Each row is a point. The points of each table are mixes of a few directions, plus a little noise. Count the directions of each table, and those that both share. Where both have some left over, give the other angles between the two spaces (their principal angles), to ten degrees, smallest first.
(in the rows, 128 means zero)

First (7 x 3):
[[196 134 118]
 [144 129 126]
 [115 127 130]
 [159 130 124]
 [  7 117 146]
 [136 129 127]
 [138 129 127]]
Second (7 x 3):
[[ 32 133 129]
 [165  87 167]
 [169 150 104]
 [144 115 140]
 [116 106 150]
 [151 148 107]
 [118 156 101]]
Directions: first 1, second 2, shared 1

First, 10 rows:
[[131 156 135  29 102 161  68  69 120]
 [161 159 125 117 133 133 131  76 116]
 [148  61 110 111 104 160 133 138 144]
 [169 138 137 168 120 240 150 147 109]
 [106 112 132  87 126  33  97 114 152]
 [136  80 125 124 109 155 126 154 142]
 [ 78  84 139 112 112 105  99 189 152]
 [120 157 132 234 177  40 185 155 127]
 [108 162  89  90 140 140 141  68  99]
 [123 172 156 208 155 113 150 169 120]]
Second (8 x 9):
[[117 114 131 118  92 156 122 132 132]
 [ 92  90  91 133  41 194 170 108 123]
 [134 124 179  91 108 144  60 164 147]
 [157 161 150 130 204  70 105 139 129]
 [ 93  87 105 122  32 201 151 118 129]
 [151 159 122 149 206  68 141 120 119]
 [163 164 166 121 209  66  84 150 134]
 [117 126  80 160 132 124 191  95 111]]
Directions: first 5, second 2, shared 1; angles 40

First, 10 rows:
[[108 110 148 119 103 151 104 111 196 143 153 102  71 166]
 [186 146 100 140 190  75 103  87 148 127 103 160 108  93]
 [121  92 127 133 100 172 193 175 121   7 168 170 163 110]
 [154 136 114  95 146 109 108 110 137 147 122 128 123 152]
 [100 133 147 135 108 119 119 111  93 184 116 102 128 119]
 [ 99 150 135 147 125 147 116 161 125 175 109  93 134 149]
 [117 157 121 162 147 144 122 175 131 148 103 111 143 136]
 [154 110 116 110 132 121 152 120 121  66 145 165 142 112]
 [125 123 134 111 116 118 130 111 102 143 129 125 135 126]
 [115 122 138 128 112 124 134 118 105 139 129 124 133 117]]
Second:
[[169 138  92 169  92 122 154 179 137 110 147 176 128  86]
 [108 103 158 106 152 137 132 142 159 125 126 135 103 114]
 [159 114 106 146 106 132 127 114 103 129 133 147 117  94]
 [ 88 162 152 109 153 117 133 156 163 123 123 100 155 185]
 [138 155 111 141 114 118 131 129 112 125 132 120 152 150]
 [116  97 161  79 148 144 122 105 136 126 135 115 100 150]
 [118 100 153 157 155 127 147 146 122 125 111 161 104  39]
 [110 145 110 121 120 128 102 134 172 147 119 109 144 166]
 [154 165  73 190  92 109 112  95  67 147 110 120 172 113]
 [121 101 165  62 147 145 120  80 110 122 143  96 106 182]]
Directions: first 5, second 5, shared 1; angles 40, 40, 50, 80

First, 9 rows:
[[148 147 143 119  99  99 145 134 123 173 110 156  85 182  80 161 123 150
  127 107 127 111 210 128]
 [170 222 126 138 111  89 121 166  79 119 202 185  83 162  47 141  95 106
  119 169 132 116 237 114]
 [ 81  89 134 112 135 173 156  90 149 125  90 118 173 132 153 145 126 141
  109 105 138 129  95  96]
 [132  99  86 125 148 101 165 113 138  93 125 145 134  79 173 108 144 122
  134 135 119 159 103 135]
 [ 77 107 153 131 151 183 116  73 156 141  99  74 168 144 155 140 143 134
  130 110 111 108   7 130]
 [213 202 110 131 105  63 130 175  57 161 159 128  65 154 123 121  96 116
  132 167 119  88 212 112]
 [122  83 140 132 124 147  90 151 150 129 110  99 142  96 146 105 146 133
  140 111 140 144 102 156]
 [ 76  77 147 122 132 201 107 120 153 110 103  91 194 106 156 120 124 129
  112 110 154 135  76 108]
 [136 125 113 141 145  95 122 129 146 101 151 154 110  97 120 112 157 121
  150 135 112 161 110 174]]
Second, 11 rows:
[[103 144 128 129 136  97 138  84 154 126 148 188  93 156  86 161 169 149
  159  92  95 136 115 166]
 [129  94 126 121 117 138 111 148 131 130 113 112 137 106 157 113 132 136
  134 109 141 132 131 129]
 [102 148 128 129 138  95 142  80 155 126 151 192  91 161  82 165 170 149
  159  92  91 136 115 167]
 [141 153 127 141 141 125 124 136 118 115 148 121 130 122 115 117 116 105
  120 166 126 131 120 130]
 [138 182 140 116 127 159 201 105  81 160  95  92 159 194 118 160  47 106
   54 191 145  77 172  28]
 [131 172 118 173 169  66  74 121 163  68 226 196  74  91  61 107 199 105
  192 145  76 182  62 245]
 [168 135 128 138 129 160 114 183  89 119 122  55 168  93 162  82  72  83
   85 203 163 120 137  87]
 [111 128 135 109 116 137 167  98 125 156  96 135 131 171 127 163 116 149
  112 105 129 104 153  91]
 [152  76 122 131 116 153  77 195 120 115 117  71 156  59 189  70 119 115
  128 137 163 143 123 131]
 [110  80 131  99 101 148 144 123 134 159  77 119 139 142 164 146 128 164
  124  73 144 112 154  99]
 [122  96 126 120 117 132 115 136 138 132 116 127 128 114 149 123 142 143
  140  98 134 133 129 136]]
Directions: first 6, second 3, shared 2; angles 30

First, 8 rows:
[[114 110  95  97 133 134 138  95 119 116  92 132 171 114 172 137 119 123
  139 111  93 153 152  60 151 137 121 132 107  96 121 128]
 [ 60 131 140 174 128 146 137 142 132 134 125  92 154 157 103 155  92 140
  162 169 134 130 135 144 101 114  97 110 126 161 117 154]
 [167 122  86  50 127 130  99  92 125 146 119 144 110  81 164 136 121 106
  150 138 149 122 115  95 153 144 137 138 150  88 112  85]
 [ 94 125 186 235 133 113 188 170 126  78 126 128 173 194 103  95 167 162
   60  61  55 157 165 139 113 112 129 124  70 163 167 197]
 [145 129 147 149 129 116 141 141 127 112 135 141 125 140 122 106 155 135
   92  95 109 132 132 137 130 127 141 133 115 132 146 139]
 [185 137 158 143 126 104 131 152 130 116 155 155  90 133 111  88 177 131
   71  85 126 117 116 165 130 129 159 139 127 133 154 126]
 [145 120  70  38 127 141  93  81 125 156 110 131 120  75 170 155  97 102
  180 164 158 122 116  82 152 144 124 133 156  86  97  81]
 [114 150 142 139 122 140  96 151 140 167 162 101  81 130  80 151  96 125
  169 202 201  91  92 200  94 118 116 115 174 165 110 113]]
Second, 9 rows:
[[167 169  70  95 134  67 130 194 145 197 131 165  72 118 162 169 103  69
  102 170 176 151 170 129 100 155 131 189 153 126 125 111]
 [160 196 108 160 107  40 102 195 166 133 176 104  93 109 163 193 103  90
  125 153 149 126 188 197  85 144 157 104  91 210 104  97]
 [131 144 119 133 138 134 122 141 140 133 148 111 108 118 119 152 109 102
  137 135 152 112 137 126 116 119 102  98 129 142 110 110]
 [ 96  83 158 127 143 203 137  73 107 100 113 116 158 136  90  89 142 157
  145 101 112 109  82  91 156 103  96  98 138  95 132 141]
 [ 98 116 147 147 141 195 129  91 128  91 139  93 143 130  96 127 120 141
  154 111 123 106 105 108 133 100  90  66 126 119 114 126]
 [ 65 121 114 136 145 249 156  61 140  80 108 117 160 160 117 142 103 170
  149 126 105 159 109  77 122 110  94 110 156  41 128 157]
 [136 124 119 114 112  95 137 133 122 141 102 164 139 141 158 114 144 147
  106 135 107 162 135 137 133 152 172 192 132 110 152 148]
 [143  94 170 129 123 103 114 126 102 128 129 122 138 115 106  83 162 134
  129 103 120  93 103 139 156 120 134 113 110 166 133 123]
 [155 102 147 111 109  67 124 140 103 150 106 160 139 127 141  82 168 142
  104 119 108 133 121 147 151 147 175 182 119 144 154 139]]
Directions: first 3, second 4, shared 0; angles 50, 50, 60
